Each row is a point. The points of each table are mixes of a few directions, plus a little noise. Count the directions of each table, and those that both share. Where both have some left over, give the other angles between the two spaces (their principal angles), to ten degrees, smallest first.

First (4 x 2):
0; 73
0; -58
1; 19
0; -34
Second (5 x 2):
1; 81
1; 10
0; 3
1; -74
1; -19
Directions: first 1, second 1, shared 1

First (9 x 6):
0; -2; 1; 0; 0; -2
3; -37; 7; -9; 2; -35
4; -37; 7; -8; 3; -34
5; -51; 10; -11; 5; -48
5; -66; 13; -14; 3; -61
-8; 80; -15; 17; -6; 76
-4; 50; -9; 10; -3; 46
5; -52; 11; -10; 4; -48
-10; 116; -23; 23; -9; 107
Second (6 x 6):
-21; -65; -38; 115; -6; 10
-63; -27; 27; 7; -12; 23
10; 31; 40; -21; 37; -18
10; 11; -39; -57; -5; 26
33; 25; 18; -26; -47; -33
32; 24; -9; -18; 33; -7
Directions: first 1, second 4, shared 0; angles 70

First (9 x 11):
-36; 14; 1; 3; -25; -8; -7; -39; 46; -2; 32
-23; -5; 21; -72; -9; 41; -82; 57; 52; -60; 7
13; -3; -3; 8; 8; -3; 12; 5; -20; 8; -10
72; -33; 5; -32; 53; 32; -15; 108; -84; -18; -69
-18; 15; -11; 44; -16; -30; 41; -66; 10; 33; 23
11; -2; -4; 11; 7; -5; 14; -1; -17; 10; -8
-7; -10; 18; -63; 2; 38; -69; 64; 28; -51; -5
-7; 13; -16; 60; -11; -38; 61; -73; -9; 47; 16
-6; 10; -12; 44; -9; -28; 45; -55; -5; 34; 13
Second (10 x 11):
-38; 63; 17; -12; 13; 37; -17; -77; -59; -37; -70
-5; -18; 39; -31; -5; 18; 37; 3; 31; -31; 11
34; -43; 70; -13; -16; -34; 3; 23; 49; -15; 41
-23; -1; -18; -12; -13; 36; 17; 15; 18; -22; 9
11; 20; 13; 28; -13; 7; 21; -24; -48; 3; -31
-23; 14; -57; -29; 56; -24; -45; -11; 4; 51; -15
-5; -27; -21; -3; 14; 37; 107; 8; -2; -14; 5
4; 18; -96; 40; -28; 6; -9; 47; -21; 96; -5
13; -27; -47; 29; 7; -37; -64; 38; 29; -16; 59
35; 0; 99; 5; -16; -47; -48; -26; -3; -19; -2
Directions: first 2, second 6, shared 1; angles 90

First (11 x 14):
14; 26; 23; -7; 29; 37; -32; -2; 5; -18; -25; 6; -3; 8
23; 45; 37; -12; 50; 59; -55; -4; 5; -30; -39; 12; -5; 12
-15; -30; -25; 8; -32; -40; 34; 2; -3; 21; 25; -8; 3; -8
26; 49; 42; -13; 55; 66; -59; -4; 7; -33; -44; 12; -6; 15
-48; -90; -77; 26; -98; -121; 109; 5; -12; 60; 80; -25; 10; -25
-5; -10; -8; 3; -10; -12; 11; 1; -2; 6; 8; -3; 1; -1
4; 10; 7; -2; 10; 13; -11; -2; 0; -7; -8; 3; 0; 2
0; -1; 1; 1; -1; 0; 1; 0; 0; 1; 1; 0; 0; 1
25; 48; 41; -14; 53; 64; -59; -3; 6; -32; -43; 13; -7; 15
16; 32; 27; -9; 35; 43; -38; -2; 4; -22; -28; 8; -3; 9
-44; -82; -71; 23; -91; -110; 99; 6; -12; 55; 74; -20; 10; -23
Second (11 x 14):
-26; 63; 19; 58; -21; -6; 33; -6; 0; 74; 13; 18; 44; 97
-31; 16; -5; 64; 21; 17; 15; 23; -7; 18; 3; -22; -3; 65
38; -41; -5; -86; 2; -20; -42; -20; -22; -54; -44; 12; -15; -92
10; -18; -24; -15; 9; -1; -10; 37; 30; -40; 32; -7; -27; -50
24; -21; -39; 50; -15; 11; 13; 40; -34; -13; 7; 12; -38; 50
-24; 44; -6; -7; -11; -9; -9; 3; 13; 37; 12; 13; 40; -5
44; -32; -41; -24; 12; -29; -29; 55; -18; -77; -21; 10; -50; -38
10; -12; 58; -65; -40; 16; 25; -98; 42; 39; 32; 13; 40; -58
27; -12; 52; -44; 28; -37; 0; -20; 31; -52; -19; -10; -18; -29
-23; -25; -29; 7; 32; 25; -28; 20; -25; -22; -24; -31; -18; -24
-47; 37; 20; 62; -13; 33; 34; -31; -10; 84; 12; -7; 43; 82
Directions: first 1, second 6, shared 0; angles 60

First (11 x 24):
-3; 5; -14; 3; -6; 6; -18; 24; 1; -6; 12; 0; -15; -21; -3; 6; 26; 6; 0; 25; 28; -15; 5; -18
-27; 61; -31; -14; -77; 20; -4; 114; -50; 25; 21; 11; -52; -84; -36; -15; 114; 23; 30; 66; 54; -31; -16; -5
61; -10; 38; 22; -24; -14; -12; -36; -46; 65; -68; -36; 59; 38; 26; 2; -73; -44; -36; -19; -83; 23; -68; 18
-16; 80; -34; -10; -114; 23; -14; 148; -85; 57; 10; 0; -53; -107; -41; -18; 135; 17; 28; 89; 50; -38; -46; -4
-4; -15; 13; -6; 24; -6; 22; -38; 16; -10; -3; 4; 12; 28; 6; -4; -32; -2; 1; -34; -23; 17; 12; 16
-35; -9; 8; -24; 35; -4; 57; -39; 30; -32; 16; 27; -6; 26; -9; -16; -18; 15; 25; -55; -13; 26; 37; 34
-25; -12; 10; -17; 33; -6; 43; -41; 27; -27; 12; 18; 1; 28; -3; -11; -24; 10; 17; -48; -14; 22; 29; 27
54; -12; 8; 32; -17; -6; -55; -4; -23; 36; -36; -37; 33; 6; 23; 21; -31; -30; -41; 29; -20; -11; -44; -28
-6; -24; 10; -2; 41; -6; 16; -48; 33; -26; 4; 6; 12; 34; 10; 3; -38; 1; -1; -36; -13; 15; 24; 6
-11; -15; 1; -4; 29; -3; 13; -27; 27; -24; 12; 9; -1; 17; 2; 0; -15; 6; 4; -21; 1; 7; 24; 5
13; -50; -10; 22; 72; -6; -46; -55; 70; -57; 20; -7; 9; 34; 27; 32; -41; -2; -31; 2; 30; -13; 42; -48
Second (8 x 24):
-5; 37; -23; 0; -54; 13; -24; 78; -36; 24; 9; -3; -30; -58; -18; -3; 72; 8; 8; 57; 36; -28; -19; -16
-4; 24; -14; 1; -34; 7; -16; 48; -24; 14; 6; -2; -17; -36; -11; -2; 45; 5; 5; 36; 24; -19; -12; -11
3; -27; 15; 0; 37; -10; 15; -54; 26; -16; -6; 2; 19; 39; 13; 1; -49; -5; -6; -39; -26; 19; 13; 12
4; -31; 19; 0; 44; -10; 18; -64; 31; -19; -7; 3; 24; 48; 15; 1; -59; -8; -7; -47; -32; 22; 17; 14
-2; 24; -16; 1; -35; 9; -15; 51; -24; 15; 6; -1; -20; -38; -13; -2; 48; 7; 7; 38; 25; -18; -13; -10
-7; 58; -35; 0; -84; 20; -36; 123; -57; 36; 13; -3; -47; -92; -28; -2; 113; 14; 14; 89; 59; -43; -31; -26
5; -41; 24; 0; 58; -13; 25; -86; 41; -25; -10; 3; 32; 64; 19; 3; -79; -10; -9; -63; -42; 31; 23; 18
5; -45; 28; 0; 69; -17; 30; -98; 47; -28; -11; 4; 37; 72; 22; 4; -91; -12; -10; -72; -46; 34; 24; 20
Directions: first 3, second 1, shared 1

First (10 x 32):
23; 38; -3; 48; 83; -12; -61; 86; -17; -49; 8; -53; -27; -15; 22; -38; -103; 35; 31; 9; -59; -3; 35; 20; -50; 33; 93; -38; 13; -1; -42; -44
17; -33; -21; 2; -74; 3; 67; -55; 25; 18; -11; 27; 12; 47; -5; 25; 73; -29; -47; -10; 8; -32; -47; -26; 29; -47; -48; 13; -26; 1; 28; 15
-20; 2; -40; -10; 13; -3; 9; 31; -23; -20; -13; -43; -6; -13; 21; -31; -15; -24; -31; -39; -15; 0; -4; -14; 18; -13; 11; -54; 3; -7; -38; -35
-29; -15; -66; -15; 25; -3; 12; 38; -20; -55; -18; -72; -17; -10; 39; -28; -37; -30; -42; -60; -45; 3; -13; -20; 19; -5; 32; -93; 8; -24; -68; -73
3; 7; 0; -6; -66; -1; 43; -25; -8; 69; -4; 33; 31; 15; -13; -8; 81; -29; -32; -2; 59; -24; -21; -19; 33; -61; -75; 41; -25; 25; 43; 61
5; 56; 30; 18; 37; -8; -49; 56; -35; 43; 13; 0; 14; -33; -6; -42; -22; 18; 33; 25; 33; 6; 40; 16; -18; -2; 5; 28; 4; 27; 14; 41
-5; -14; -15; -14; -36; 2; 34; -23; 2; 15; -8; 9; 9; 11; 0; 5; 40; -23; -28; -15; 14; -10; -21; -14; 24; -25; -34; 2; -10; 1; 9; 10
-8; 27; 46; 0; 71; 1; -75; 32; -6; -12; 18; 1; -8; -39; -10; -2; -66; 46; 71; 34; -3; 36; 52; 34; -41; 63; 45; 18; 26; 1; -5; 1
47; -12; 47; 41; 16; 2; -26; -28; 51; -33; 17; 40; -20; 30; -17; 51; -35; 56; 54; 57; -42; -1; 5; 28; -57; 54; 48; 44; 3; -6; 24; -2
-38; -53; 19; -63; -66; 21; 44; -108; 32; 25; -4; 59; 19; 7; -29; 61; 84; -22; -5; -1; 48; 26; -26; -9; 39; 5; -81; 39; 0; -14; 36; 29
Second (11 x 32):
-32; -24; -63; -35; -26; -5; 39; 6; -4; -8; -25; -40; 7; 10; 29; -4; 2; -61; -58; -65; -4; -9; 2; -54; 58; -38; -12; -78; 4; -22; -44; -30
3; 20; 21; 10; 12; 4; -26; 15; -16; 19; 13; 9; 3; -21; -12; -11; 3; 22; 26; 20; 31; 16; 2; 19; -25; 13; 1; 33; 0; 19; 16; 22
-4; 5; -27; -7; -6; -14; 32; 8; -4; 5; -20; -18; 8; 15; 18; -22; 3; -43; -45; -28; -35; -41; 12; -22; 51; -49; -22; -43; -7; -12; -14; -6
97; 25; 42; 78; -15; -33; 44; -30; 56; 16; -8; 59; 4; 85; -8; 3; 14; 3; -24; 61; -114; -125; 17; 16; 21; -68; -21; 40; -40; 1; 64; 42
18; -14; 41; 8; -21; 8; -20; -35; 34; 14; 17; 46; 2; 13; -23; 57; 5; 33; 48; 39; 39; 26; 6; 4; -37; 39; 11; 57; 7; 8; 32; 30
-28; 23; 43; -34; 100; -16; -57; 15; 15; -34; -8; -9; -6; -27; 7; -1; -100; -1; 39; 9; -93; -6; 108; 18; 34; 37; 25; -48; 38; -45; -32; -21
-30; -80; -13; -53; -79; 29; 67; -117; 35; -12; -4; 40; 0; 20; -20; 67; 94; -16; -25; -17; 33; 30; -76; -8; 21; 13; -61; 23; -7; -19; 20; -11
-5; -30; -30; 7; -20; 13; -33; 30; 6; -17; 14; -26; -12; -1; 12; 47; -40; 19; 34; -20; 76; 67; -7; -40; -58; 54; 76; -13; 24; 8; -35; -24
2; 34; -31; 21; 34; -10; 2; 56; -43; -15; -8; -49; -8; -18; 19; -72; -14; -8; -33; -20; -37; -24; -14; 14; 3; -29; 8; -35; -12; 9; -23; -26
30; 15; 22; 43; 22; 5; -27; 16; -6; -15; 19; 5; -17; -6; -12; -8; -11; 52; 34; 37; 0; 11; -25; 37; -63; 33; 35; 42; -7; 21; 17; -2
-53; 29; -7; -35; 1; 15; -21; 35; -71; 47; 10; -18; 17; -71; -10; -54; 43; -2; 4; -18; 102; 55; -22; 13; -4; -1; -41; 23; 3; 35; 1; 27
Directions: first 4, second 6, shared 4

First (10 x 32):
-29; 41; 22; -5; -1; -10; 3; 59; -20; 10; 54; -50; -15; -15; -43; -57; -1; -9; -1; 17; 12; 20; -55; -32; 21; -6; -94; -31; -9; 21; -28; 52
11; -16; -8; 3; 0; 3; 0; -24; 7; -2; -21; 18; 6; 6; 16; 19; 0; 3; 1; -7; -4; -9; 21; 13; -7; 1; 35; 11; 3; -8; 10; -19
-2; -17; -3; -22; -11; -23; 23; -53; 14; 45; -10; 21; -5; 2; 59; 25; -4; -11; -22; -14; -16; -30; 34; 60; -40; 7; 77; 44; -8; -61; 26; -24
10; 35; -2; -20; 1; -8; 6; 43; -31; 10; 46; -20; -21; -13; -65; -45; 32; -41; -17; 0; 4; -20; -49; -51; 0; 30; -80; -101; -39; 86; -17; 82
-18; -32; 4; 6; -8; -8; 6; -49; 29; 12; -32; 20; 14; 10; 73; 39; -30; 28; 6; -2; -9; 6; 45; 68; -16; -20; 86; 101; 26; -99; 24; -68
-23; 38; 18; -9; 0; -10; 2; 57; -20; 9; 51; -46; -14; -16; -44; -53; 4; -13; -3; 14; 12; 13; -49; -33; 18; -1; -89; -39; -12; 30; -27; 54
17; -26; -14; -1; -1; 2; 2; -48; 13; 5; -35; 35; 5; 11; 38; 40; 3; 2; -7; -13; -10; -20; 38; 30; -20; 5; 70; 23; 1; -22; 21; -32
24; -28; -10; 78; 30; 70; -53; 23; 9; -123; -67; 15; 39; 24; -39; 38; -21; 73; 68; 16; 25; 70; 15; -61; 74; -36; -23; 21; 64; 42; -23; -74
-21; 44; 15; -22; -6; -24; 14; 51; -25; 33; 64; -44; -24; -19; -42; -61; 13; -33; -16; 8; 5; -4; -53; -25; -1; 12; -83; -54; -31; 32; -23; 74
30; -37; -22; -1; 0; 6; 0; -62; 18; -1; -51; 50; 10; 16; 46; 55; 3; 2; -6; -18; -15; -25; 53; 35; -27; 9; 96; 27; 2; -23; 30; -46
Second (9 x 32):
-6; -16; -1; -33; -16; -33; 28; -55; 15; 61; -1; 20; -9; -1; 67; 19; -1; -20; -30; -17; -22; -38; 32; 70; -51; 9; 82; 44; -18; -71; 31; -13
30; 7; -17; -59; -15; -33; 35; -35; -15; 71; 26; 27; -29; -6; 6; -6; 45; -74; -57; -27; -24; -81; 0; 15; -64; 53; 31; -78; -65; 39; 27; 65
1; -6; 0; 37; 13; 30; -27; 23; 3; -57; -24; -4; 20; 7; -23; 10; -15; 35; 34; 13; 15; 40; -3; -32; 38; -20; -27; 11; 31; 17; -17; -28
19; -7; -11; -3; 2; 2; 0; -13; -2; -2; -11; 15; -2; 4; -4; 11; 11; -10; -6; -7; -3; -15; 7; -7; -7; 12; 12; -21; -9; 24; 7; 5
-4; -18; 1; 10; -1; 4; -5; -18; 13; -7; -21; 10; 11; 7; 28; 20; -14; 17; 9; 0; -3; 10; 23; 22; 0; -12; 35; 43; 19; -36; 7; -36
19; 2; -13; -27; -7; -16; 16; -22; -5; 34; 7; 18; -11; -2; 5; 2; 24; -37; -27; -15; -12; -43; 6; 11; -33; 27; 25; -38; -33; 21; 17; 29
-84; 49; 54; 33; 1; 0; -19; 99; -5; -21; 63; -98; 3; -22; -33; -73; -51; 51; 44; 47; 31; 95; -67; -20; 71; -63; -131; 68; 46; -55; -55; 1
54; -14; -31; -19; 3; 7; 6; -31; -12; 0; -20; 45; -6; 8; -18; 23; 42; -41; -25; -24; -12; -52; 15; -22; -30; 44; 31; -86; -34; 79; 20; 28
-27; 1; 21; 61; 17; 41; -38; 51; 7; -81; -18; -34; 27; 7; -25; -5; -40; 69; 61; 32; 27; 86; -14; -33; 71; -54; -58; 61; 62; -18; -34; -53
Directions: first 3, second 3, shared 3

First (9 x 32):
47; -16; 25; -28; -11; -19; 21; 3; -28; -18; 11; -13; 21; -12; 39; -26; -15; 15; -7; -14; -40; -35; 36; 29; -1; 1; -19; 31; 18; 23; 34; -12
-57; -54; -47; 38; 43; -34; 147; 56; -37; -47; -8; 12; -116; -61; -43; -144; -1; 13; -27; -35; -11; -18; 23; -45; -30; 100; 26; -34; -11; -58; 16; -61
-65; -2; -14; 52; 11; 6; -7; 10; 20; 10; -25; 27; -54; 8; -60; -17; 14; -37; 8; 17; 41; 30; -43; -24; -2; 32; 35; -57; -7; -45; -12; -3
14; 21; 52; 9; -31; 14; -100; -27; 20; 30; -15; 11; 45; 42; -1; 56; 1; -42; 25; 31; 13; 12; -33; 39; 21; -31; 6; -15; 22; 12; 16; 32
60; -39; 85; -4; -34; -41; 0; 12; -47; -21; -7; 2; 12; -3; 35; -76; -27; -27; 9; -5; -57; -58; 31; 82; 7; 36; -2; 4; 53; 13; 95; -19
49; 9; 8; -41; -10; -1; -5; -11; -10; -4; 21; -21; 44; -3; 45; 25; -6; 29; -6; -11; -24; -19; 29; 15; 3; -32; -27; 45; 5; 36; 3; 6
-14; 19; -85; -34; 36; 17; 63; 2; 11; -9; 27; -25; -7; -28; 10; 31; 13; 66; -26; -24; 10; 17; 21; -69; -16; -25; -22; 41; -47; 10; -70; -3
-13; 47; -2; 0; -12; 39; -98; -35; 50; 43; -4; 4; 48; 43; -11; 111; 15; -15; 20; 31; 43; 43; -43; -8; 16; -61; -1; -6; -13; 14; -46; 44
-20; 19; -20; 5; 5; 18; -25; -10; 24; 17; 0; 4; 4; 13; -15; 42; 11; 0; 5; 11; 26; 24; -21; -22; 2; -19; 3; -7; -14; -4; -32; 15
Second (8 x 32):
-96; -8; -61; 61; 39; 7; 51; 24; 21; -4; -22; 27; -95; -13; -81; -43; 21; -17; -4; 2; 50; 42; -38; -65; -15; 54; 41; -64; -31; -62; -38; -16
-29; 39; -36; -3; 7; 36; -51; -23; 43; 30; 1; -1; 23; 22; -15; 90; 18; 6; 5; 19; 43; 43; -31; -36; 4; -48; 0; -1; -28; 3; -62; 30
-33; -30; 25; 50; -1; -20; 20; 24; -12; -12; -28; 25; -57; -5; -41; -79; -2; -45; 8; 6; 1; -7; -16; 13; -2; 62; 36; -53; 17; -40; 43; -23
-39; -47; 14; 51; 8; -31; 61; 40; -27; -26; -24; 25; -81; -23; -43; -112; -5; -35; 0; -8; -7; -17; -3; 6; -11; 85; 34; -55; 18; -50; 47; -38
58; -16; 70; -14; -34; -21; -28; -3; -28; -8; 0; -2; 38; 8; 37; -23; -20; -18; 10; 0; -41; -39; 20; 66; 10; 2; -11; 15; 40; 23; 63; 1
31; 21; -15; -40; -2; 13; -11; -15; 4; 7; 22; -22; 47; 2; 37; 54; 1; 38; -8; -7; -8; 0; 19; -5; 2; -45; -29; 44; -13; 35; -26; 15
30; 37; -13; -40; -8; 26; -47; -29; 22; 19; 19; -21; 64; 18; 34; 94; 6; 29; 1; 5; 8; 14; 4; -7; 8; -68; -27; 43; -13; 39; -39; 31
75; 4; 15; -64; -12; -7; 5; -13; -23; -9; 28; -33; 64; -6; 71; 24; -14; 44; -11; -17; -46; -35; 49; 27; 1; -39; -41; 68; 11; 51; 14; 4
Directions: first 3, second 3, shared 3

First (9 x 32):
-66; 27; 30; 31; 36; 48; 57; 100; 3; 48; -13; -34; -15; -16; -56; 35; 12; -28; -106; -29; -23; 79; -52; -60; 36; -92; -28; -42; 48; 21; 26; 12
3; 16; 39; 5; 38; 29; 28; 51; -24; 40; 23; 27; 13; -12; -38; 34; 8; -18; -50; -7; 37; 30; -27; -48; 78; -9; -37; -17; 31; -11; -18; -27
17; -8; -11; -9; -13; -15; -17; -30; 1; -16; 2; 7; 3; 5; 18; -12; -4; 9; 32; 8; 3; -23; 16; 20; -16; 25; 10; 12; -15; -4; -5; -1
47; 16; 63; -9; 56; 31; 21; 44; -51; 53; 55; 78; 35; -16; -44; 49; 9; -19; -35; 4; 92; 12; -23; -62; 140; 39; -58; -8; 33; -37; -54; -64
21; -33; -67; -19; -67; -60; -61; -110; 33; -74; -28; -26; -12; 24; 75; -61; -16; 36; 110; 20; -45; -72; 58; 91; -125; 46; 62; 39; -62; 9; 17; 34
23; -18; -30; -14; -31; -32; -34; -61; 10; -37; -6; -1; -1; 12; 39; -29; -9; 19; 63; 14; -9; -43; 32; 45; -51; 38; 28; 24; -33; -2; 0; 9
12; -3; -1; -5; -2; -6; -7; -12; -3; -4; 5; 9; 4; 2; 6; -3; -1; 3; 14; 4; 8; -11; 6; 6; 2; 16; 1; 6; -5; -5; -7; -5
-22; -6; -27; 5; -23; -12; -8; -16; 22; -21; -24; -35; -16; 7; 18; -20; -4; 8; 13; -3; -41; -3; 9; 25; -60; -20; 25; 2; -13; 16; 24; 28
-34; 9; 4; 14; 7; 16; 21; 35; 8; 12; -13; -25; -11; -4; -17; 7; 4; -9; -39; -12; -22; 31; -18; -16; -5; -43; -4; -16; 16; 13; 18; 14
Second (10 x 32):
23; 6; 2; 1; -24; 15; -9; 16; -17; 19; -13; -21; -19; 3; -12; -1; -10; -4; -5; 2; -12; 35; -4; 26; -13; 24; 19; -26; 30; -7; -26; -2
21; -52; 66; 47; 8; 19; -30; 69; -6; -54; 4; 3; 36; 22; 20; -45; -4; 92; 76; -37; 45; 32; -3; 23; -3; -18; -13; -6; -15; -11; -24; 11
-95; 37; -16; -12; 51; -84; 84; 16; 68; -43; -50; 30; -36; -32; -26; -32; 94; 28; 1; 18; -33; 42; -24; -108; -4; -19; -12; -94; -27; 10; 19; -12
-56; 16; 1; -52; 31; -18; 48; -11; 20; -2; -27; -53; 7; -62; -47; 73; 10; -20; 8; -51; -45; -48; -7; -7; 15; -51; -44; -29; -26; -6; 35; 6
55; -26; -12; -1; -28; 11; 1; -16; -18; 13; -21; -33; -21; -11; 20; 20; -37; -38; -14; 56; 16; -2; 20; 24; 34; 2; 7; -7; 31; 33; 4; 15
-36; 40; -7; 11; 26; 1; -6; 6; 18; 16; 23; 39; -8; 32; -11; -27; 26; 8; -29; -31; -26; 10; -16; -25; -46; 12; 16; 19; -13; -19; -18; -22
70; -40; -6; -21; -115; -7; -33; -16; -73; -13; -6; -13; 28; -28; 13; -9; -17; 9; 63; 67; 59; 47; 9; 59; 43; 82; 20; -37; 55; -21; -2; 18
-28; 3; 13; 4; 23; 31; -61; -32; -11; 0; 97; 58; 84; 39; 13; 4; -15; 19; 13; -83; 22; -89; 1; 19; -24; -10; -22; 136; -60; -42; 22; -9
20; 24; -33; 42; 46; 28; -13; -26; 29; 48; 28; 41; -48; 67; 38; -22; -24; -58; -103; 34; -14; -26; 15; -30; -27; -13; 31; 76; -1; 43; -13; -16
26; -8; -9; -19; -17; 4; 18; -7; -10; 16; -34; -51; -24; -31; -9; 39; -23; -36; -10; 25; -12; -1; 9; 20; 24; -8; -2; -33; 26; 19; 4; 11
Directions: first 2, second 6, shared 0; angles 40, 90
